Each row is a point. A path goes straight from each point to the next, and from the last back to the first. The post is the endless flat space through its rows: a point in 2 columns, a line in 3, a plane in 4, and so on, so that a path can go around it. How many times does the path go around the post? Going back the other way cancels.

Post (1 x 2):
[[-0.02 -0.08]]
Path (14 x 2):
[[-0.28  0.03]
 [-0.30 -0.45]
 [ 0.31 -0.85]
 [ 0.02 -0.55]
 [-0.24 -0.20]
 [-0.36  0.63]
 [ 0.08  0.31]
 [ 0.39  0.20]
 [-0.17  0.56]
 [-0.53  0.44]
 [-0.20 -0.52]
 [ 0.10 -0.34]
 [ 0.16  0.04]
 [-0.08  0.17]]
Times around: 1

Post (5 x 6):
[[-0.05 -0.22  0.50  0.03  0.27  0.19]
 [-0.01  0.15  0.27 -0.12  0.35  0.26]
 [-0.04 -0.17  0.01 -0.16  0.50  0.22]
 [-0.06 -0.08 -0.20  0.58  0.18 -0.24]
 [-0.18  0.20 -0.45  0.17 -0.78 -0.29]]
Path (24 x 6):
[[ 0.06 -0.14 -0.45  0.00  0.05  0.32]
 [-0.33 -0.17  0.01  0.10 -0.51  0.36]
 [-0.31  0.51 -0.28 -0.26 -0.65 -0.01]
 [-0.28  0.04 -0.26 -0.48  0.17 -0.34]
 [-0.13 -0.11 -0.63 -0.07 -0.13 -0.35]
 [-0.34 -0.15 -0.10 -0.50  0.37 -0.21]
 [ 0.23  0.26  0.13  0.12  0.05 -0.31]
 [ 0.40  0.24 -0.06  0.50  0.56  0.15]
 [-0.11  0.07 -0.52  0.39 -0.24  0.02]
 [-0.33 -0.53 -0.07  0.02  0.62  0.15]
 [-0.43  0.00 -0.32 -0.75 -0.42 -0.15]
 [ 0.19 -0.04 -0.74  0.64  1.05 -0.36]
 [ 0.14  0.14  0.14 -0.09  0.10  0.35]
 [-0.05  0.23 -0.18 -0.02 -0.07  0.38]
 [-0.35 -0.34 -0.31 -0.22  0.18  0.29]
 [-0.31  0.32  0.06 -0.23  0.07  0.00]
 [ 0.04 -0.52 -0.04 -0.49  1.10  0.07]
 [ 0.11 -0.65 -0.18 -0.14  0.59  0.07]
 [ 0.00 -0.21  0.35  0.25 -0.34  0.51]
 [-0.20 -0.19 -0.51 -1.03  0.57  0.88]
 [-0.27 -0.22  0.44  0.46  0.22 -0.22]
 [-0.15 -0.23 -0.11  0.22 -0.41 -0.42]
 [ 0.09 -0.18 -0.18  0.71 -0.21 -0.50]
 [ 0.19  0.34  0.38 -0.05  0.83  0.37]]
Times around: 4
